Each row is a point. Any point is a mix of the corners, with weights that add up to 1. It lies inside the corners' shape when no weight is negative. Say inside or outside, and name the corners with a negative weight.
In the rows, 128 means zero.

Corners:
(1): [107 141 199]
(2): [ 76 160  95]
(3): [208 178 174]
(4): [142 135  90]
Points:
[108 136 139] => outside (3)
[161 151 166] => outside (2)
[163 163 168] => inside
[120 134 117] => outside (3)
[111 142 190] => inside
[155 161 173] => inside
[182 158 164] => outside (2)

Corners:
(1): [145 119 106 104 132 127 107 160]
(2): [101 139 111 116  93 122 104 165]
(3): [135 143 126 152 139 132 133 105]
(4): [125 108 116 149 108 103  91 108]
(5): [148  83 127 116 104 113 165  97]
(6): [ 78  88 217 141  94 142 142 104]
(7): [136 127 105 243 142 121 106 249]
(8): [103 110 114 105 123 129 112 101]
(9): [121 115 125 109 115  91 132 104]
Points:
[116 114 134 166 128 125 111 156] => outside (2, 5)
[111 112 142 130 109 125 118 133] => inside
[121  99 145 107 101 111 129 109] => outside (3, 7, 8)
[112 105 145 133 113 130 125 123] => outside (9)
[115 121 143 147 113 120 128 122] => outside (1, 8)
[127 122 123 197 134 123 110 188] => outside (2, 5)
[126 112 132 148 110 116 131 123] => outside (1, 8)

Corners:
(1): [ 84  81  76 119 129 123  34 139 207 127  76 143 103 123]
(2): [145 117 126 158  80  95  91  64  76 139 110 216  90  88]
(3): [120 139 121  89  49 131 109 171 191  65 162 127 106 217]
(4): [224  86 160 143  89 208  75 136 185 143  97 154 158 237]
(5): [113  57 117  75  46 164  22 161 229 130 101 114 144 121]
(6): [156  78 110 114  82 103 129 143 102 172  31 168 133 116]
(7): [ 86 151 199 197 108 167  89  62 194 121 143 127 119  60]
(8): [125 139 102 112  73 171 130 175 193 156 144 155  92 100]
(9): [127 127  65 144 187  20 134 107 130 151 135 158 144  84]
(10): [197 113  47 171 122  65  82 121 113 141 143  76 191 247]
(11): [ 85 169 155 116  59 194  45  65  90  81 168 141 128  92]
(12): [ 66 131 161 158 144  74 159 109 131 157 141 207 110  69]
(13): [162  97  94 208 144 138 105  84  83 144 113 105 132 106]
(14): [ 66 128 104 144 101  98 119  76 158  93 167 144 145 144]
(15): [156  97  82  92  86 158 122 115 172 152 129  99 105 209]
Points:
[152 108 104 134  97 123 115 126 124 145 114 146 132 139] => outside (1, 7)
[117 105 119 122  92 136  85 119 157 133 113 148 121 110] => outside (10)
[144 124 121 144  99 128 126 110 123 138 127 148 125 143] => outside (1, 5)
[131 102  96 117  88 156  81 148 168 131 116 124 127 161] => outside (2, 7, 9)
[105 110 110 137 110 109 100 108 146 141 122 145 127 107] => outside (3, 4)
[141 129 119 144 104 136 100  90 137 123 138 161 111 135] => outside (5, 6, 10, 12)
[127 108 117 121  74 138  85 140 156 120 115 156 116 149] => outside (7, 9, 15)
[135 104 117 142 102 126  96 117 160 139 113 143 129 135] => outside (11)

Corners:
(1): [124  95 123 162 120  66  89 109  61 185 103  58 151 120 131 220 104 204
 163 199]
(2): [143 126 148 132 181  99 152  89  46 183  94  54 105 130 123 117 135 170
 165 112]
(3): [ 70 135 196 141 180  71 151  63  48 181  94 112 170  93 159 190  89 174
 197 115]
(4): [110 192 125 133 116  78 106 145 153 120 171 130 106 164  98 106  98  86
  76 112]
(5): [115 104 124  81 164 114 139 131 104 173 105  92 110 142 141 180 145 157
 116  79]
(6): [173 134 141  67 143 176  82 142 104 121 189 102 102 135 141 141 126  88
 125 117]
(7): [167 129  75 100 104 158 179 182  73 115 132 174  82 145 159  56 145 166
 126 103]
(8): [122 162 133 138 160  94  72 100  98 197 115  73 157  92  28 118  63 115
 149 141]
(9): [165 207 134 162 139 116  62  62 117 133  61 171 130  92  85 168 102  90
 110 218]
(10): [152 106 114 113  65 161  96 136 126  30 147 159 112 206 149  74 192 149
 127  47]
(11): [214  85 100 104  69 126 134 123 186 119 172 161  57 147 165  77 166 133
 192  85]
(12): [163 157  69 125 110 175  63 142 178  63 154 134  75 198 170  92  90 136
 152  91]
(13): [142 129 177 126 122  85  80 106  77 138  51  46 165  43 118 146  69 168
 114 126]
(14): [ 92 140  91  93  61 162 172 157 136  85 131 129  77 129 158  62 161 146
 143  86]
(15): [163 236 130 111 178  40  67  97 166 130  95  73 168 103 105 141 113 101
 141 203]
(16): [177 121  74 156 134 186 192 182 238  83 182 122 125 139 157  91 167 133
 101 134]
(17): [141 113 120 115 107 153 160 196 114 175 108  99 122 155 157 131 123  75
 182 106]
(18): [122 149 209  97 135 156  90 179 146 184 177 146  59 145 169 105 158 110
 118 133]
(19): [171 212 100 144  70 179  96 106 147 139 147 116 139 119 129 113 119  82
 126  91]
(20): [102 204 148 187 149  62  85 133 104 141 110  88 120  50  94 192  80 164
 189 155]
(21): [156 162 123  94  52 191 169 130 177  87 168 137 109 181 103 106 100 136
 121 112]
Points:
[144 144 131 120 124 129 124 136 117 145 126 111 113 133 136 123 125 130
 143 124] => inside
[133 143 131 133 142  99 111 118 123 128 116 112 120 125 128 122 130 154
 139 130] => outside (6, 17, 19, 21)
[145 154 129 125 128 111  91 111 114 130 117 104 117 117 128 137 111 150
 154 131] => outside (4, 16, 17)
[138 155 119 128 119 128 112 135 124 124 126 109 118 133 124 124 121 135
 127 131] => outside (3, 11)

Corners:
(1): [159 126 112  78 155 142 138 138 171 217 105  99 154 110 160 166  26 112
 144 134]
(2): [ 87 152 155 127 109 128 160  99  96 126 157 197  66 196 174  72 185 102
 103 189]
(3): [156 123  93 146 101 220  82 173  98 109 101  89 125 146  30  99  92 113
 109 123]
(4): [ 81 154 116  92  86 132 105 135 114 159 117 115 113 144  94 173 150 154
  86 139]
(5): [170 102 127  96 147  99 138  58 149 133 139 156 161 179 179 151 171  58
  91 168]
(6): [142  81  96 144 120 138  61 224 110 120 104 130 114 119  57 137 178 117
 131 130]
(7): [ 98 105 194 116 175 138 127 109 151 104 202 169  92 142 174 133 176 124
 101 131]
(8): [147 155 106 143  95 135 104 148  59 134 111 115 156 144  32 123 119 164
 145 156]
(9): [107 145 166 155 197  92 123  69 146 130 142 135 124 147 173 111 144  81
 108 136]
(10): [142 119 132 105 152 166 141  93 113  80 127 116  59 128 177 107 172 138
 112 137]
(11): [174 128 115 121 108 139  90 175  74 129 164 140 136  86  54 106 115 103
  79 112]
(12): [134 103  68  97 139 119  99 152 146  99 127 135  96 148  62 147  92 140
 106 117]
(13): [124 126 164 108 160 170 167 108 221 179 113 101 162  83 123 175  85  34
 144 108]
(14): [133 143 183  94 137 139  99  93 176 123 125 160 100 148 145  70 165 124
 115 153]
(15): [ 97 159 134  68 177  93 124 130 135 128 150 110  97 119 156 114 196 107
 112 199]
(16): [133  88 133  88 144 154 159 207  96 114  94 102 140 179  37  72 119 137
  98 118]
(17): [ 84 136 145 107 127 136 137  71 138 124 143 139 103 129 175  58 143  76
 184 135]
(18): [123 143  72  84 164 172 210 117 193 183 175 102 154 124 150 125 108  94
 103  89]
(19): [128 128 117 106  95 112 161 183 181 163 122   7 145 130 116 158  42 111
 111 141]
(20): [117 107  92 120 125 169 136 154 103  75 129 155 144 125  72  97  94 129
  87 152]
(21): [131 184 140 108 130 134 125 138 137  97 135 130 127 158 170 129 169 118
 146 119]
Points:
[127 117 127 113 134 146 122 145 133 133 130 122 119 129 114 115 137 105
 107 137] => outside (8, 12, 21)
[130 133 130 101 133 139 127 131 137 133 130 121 119 140 122 121 139 113
 119 140] => outside (9, 20)
[155 118 125 121 141 163 127 150 141 126 123 117 144 132 105 122 114 109
 113 120] => outside (2, 4, 12, 15, 17)
[129 131 132 108 143 138 129 124 135 121 139 119 129 136 117 119 132 108
 112 131] => outside (1, 2, 6)
[120 128 121 108 127 139 107 153 127 114 116 105 108 137 103 121 121 142
 119 142] => outside (2, 5, 11, 13, 18)
[127 122 120  98 137 151 125 133 130 121 134 145 116 133 122 114 142 112
 109 143] => outside (8, 9, 19)
[135 118 119 115 139 146 102 149 108 111 123 136 112 142  98 131 140 115
 100 139] => outside (8, 14, 17, 18, 19)
[129 129 108 110 127 139 130 146 121 134 125 120 126 136 107 124 118 111
 113 140] => outside (7, 14)
[125 136 138 114 138 140 115 137 120 127 132 136 114 130 113 113 137 118
 119 140] => outside (5, 18, 19)
